Every row gives one point. To make a cloud, some directions were put in groups of two or more. Within a group, all points are equally far from the middle, so they leave a hole (a ring in 2 directions, a hollow ball in 3). The other directions are filled evenly. Then the cloud was stretched, turned, moved and blurred a little. How many holes are there, and how many directions does each take, smallest first?

Cloud (13 x 2):
[[ 61  -1]
 [ 15 -52]
 [-14 -45]
 [ 61  -6]
 [ 48 -35]
 [-19 -42]
 [-19  71]
 [-46  36]
 [ 40 -43]
 [ 59 -14]
 [ 61  18]
 [  6 -52]
 [-47   3]]
Holes: 1 (2)

Cloud (19 x 3):
[[-28 -52 -48]
 [  3 -56 -56]
 [-48 -69   0]
 [-57 -71  10]
 [ -4  21  19]
 [-31  -5 -66]
 [  6 -52  11]
 [-43 -22 -53]
 [ -2   7  36]
 [-69 -44 -19]
 [-59  12  -4]
 [-23  25  19]
 [-26  27 -18]
 [-41 -72  18]
 [-19 -66  -9]
 [-85 -48   0]
 [-25  28   3]
 [-38 -29 -57]
 [-87 -43   0]]
Holes: 1 (2)

Cloud:
[[ 66  39  22]
 [ 13  -5 -38]
 [-14 -47  47]
 [-44  43 -34]
 [  8  30 -36]
 [ 95  22  17]
 [ -7 -35  17]
 [ 52  -1  44]
 [-13 -46  -6]
 [ 17 -15 -48]
 [ 28 -17 -48]
 [ 74  10 -16]
 [  3  35 -14]
 [ 17  52  11]
 [ 50 -51  45]
 [-32 -12  42]
 [-33  35   8]
 [ -6  49 -12]
 [-16  16  60]
 [-32 -40  -9]
 [ -1  21 -10]]
Holes: 0

Cloud, 26 rows:
[[-22  68  36 -54]
 [ 40  73   0  35]
 [-60  -7  54  -9]
 [ 60  45 -23 -40]
 [-36  32 -45  23]
 [ 30   6  64  37]
 [ 55  52 -29 -35]
 [-40  -9 -20 -47]
 [-62   4  49  22]
 [ 44 -27   1 -39]
 [ 30  67  55  21]
 [-36   3 -41 -34]
 [ 14 -14  32  57]
 [-35  65  39 -46]
 [ -3  66 -52  -8]
 [  8  85  34  27]
 [-33   3 -50 -12]
 [ 24  61  22 -67]
 [-40  66  44 -34]
 [  1  74  53 -41]
 [-15 -33 -29 -25]
 [-63   1  53   2]
 [  2 -17  48  51]
 [-49   1  22  51]
 [-46  31 -20  43]
 [-56  18  20 -53]]
Holes: 2 (2, 2)

Cloud:
[[-23  25 -11  76]
 [ 56  59  14   0]
 [ -5  37 -11 -84]
 [ 28  37  40 -65]
 [ -6  47  24 -81]
 [-12  48 -13 -78]
 [ 42  66 -36   9]
 [  1  70  42  43]
 [ 17 -20  30  42]
 [ 51  -1  26 -14]
 [-57  43 -29  29]
 [ 30  23 -62   4]
 [ 11  24 -66 -28]
 [-33  76 -34 -23]
 [  0 -17  48  38]
 [ -8  12  20  73]
 [ -3  33 -23 -81]
 [-19  55  55 -51]
 [-43 -39  17 -30]
 [-58 -25 -19 -13]
 [ 13  -9  -2  63]
 [ 12  84  25  36]
 [-30 -19  60   3]
 [ 43  79  -4  14]
 [ -4 -35  49   0]
 [ 19  61 -59 -15]
 [-37  72 -28 -36]]
Holes: 2 (2, 2)

Cloud:
[[ 41  33  26  -8  13 -15]
 [ 71  36  19  39  -1   0]
 [-17  42  55  14   2  12]
 [ 91  22  19  51  -9  52]
 [ 62  75   4 -34 -15  12]
 [ 33  -4 -43 -33 -16   9]
 [ 60  95 -12 -22 -20  -7]
 [ 28 -16 -15 -14 -80  30]
 [ -3  71 -14 -46 -28  39]
 [ 49   1  -3  38 -24  58]
 [-14 -23   1  61 -24  48]
 [  9  23  16  53 -14  33]
 [ -4 -38 -12  41 -14  17]
 [ -4 -14  20  25  -7  14]
 [ -1  46  -2 -51 -27 -10]
 [ 21 -17  58  41 -10 -25]
 [ 58 -21  31 -42  51  -4]
 [ 21  -8  54   0 -55 -67]
 [ 49  62 -30   5 -34  37]
 [ 21  21  49  40  45   8]
 [ 22   2 -52 -32 -33 -21]
 [ 54  35  52  -9 -25 -82]
 [-13  42 -13 -26 -35  12]
 [ 47   6 -23 -21 -42  34]
 [ -6  12 -30  22 -50   7]
 [-39   8  28 -31  23 -36]
 [-23  12  12 -32  27  42]
 [  3 -34  53  27 -33  -1]
 [ 26 -44  21 -33  40 -12]
 [  2  22  56  -4  27  48]
 [ 58  21 -52 -51  -4   1]
 [ 35  93 -19  -4 -30  35]
 [  3 -74  45  14 -31  15]
 [  7 -12  76   8 -16 -17]
 [ 30  21 -13   1 -57 -70]
 [ 22 -14 -42 -40  -1  -2]
 [-29   2  35   8 -41 -45]
 [ 33  39 -33 -16  29  48]
 [-16   8  -2  34 -53   7]
 [ 84   5  47  17 -61 -19]
 [-34  34  13   8 -29  39]
 [ 23   2  57 -12  16 -45]
 [ 74 -36 -11  24 -57  -7]
 [-28  29  34  53 -15 -20]
 [  5  16 -22   5  21 -25]
 [ 43  74  -4   8 -14  51]
 [ 21   3  49  32   9  18]
 [ 10  -5 -19 -84   4 -35]
 [ 22 -18  -7  17 -46  42]
 [ 73  20  24  38 -32  17]
 [ -4  39 -12   1  36 -10]
 [ 48  13  31  35  33  21]]
Holes: 0
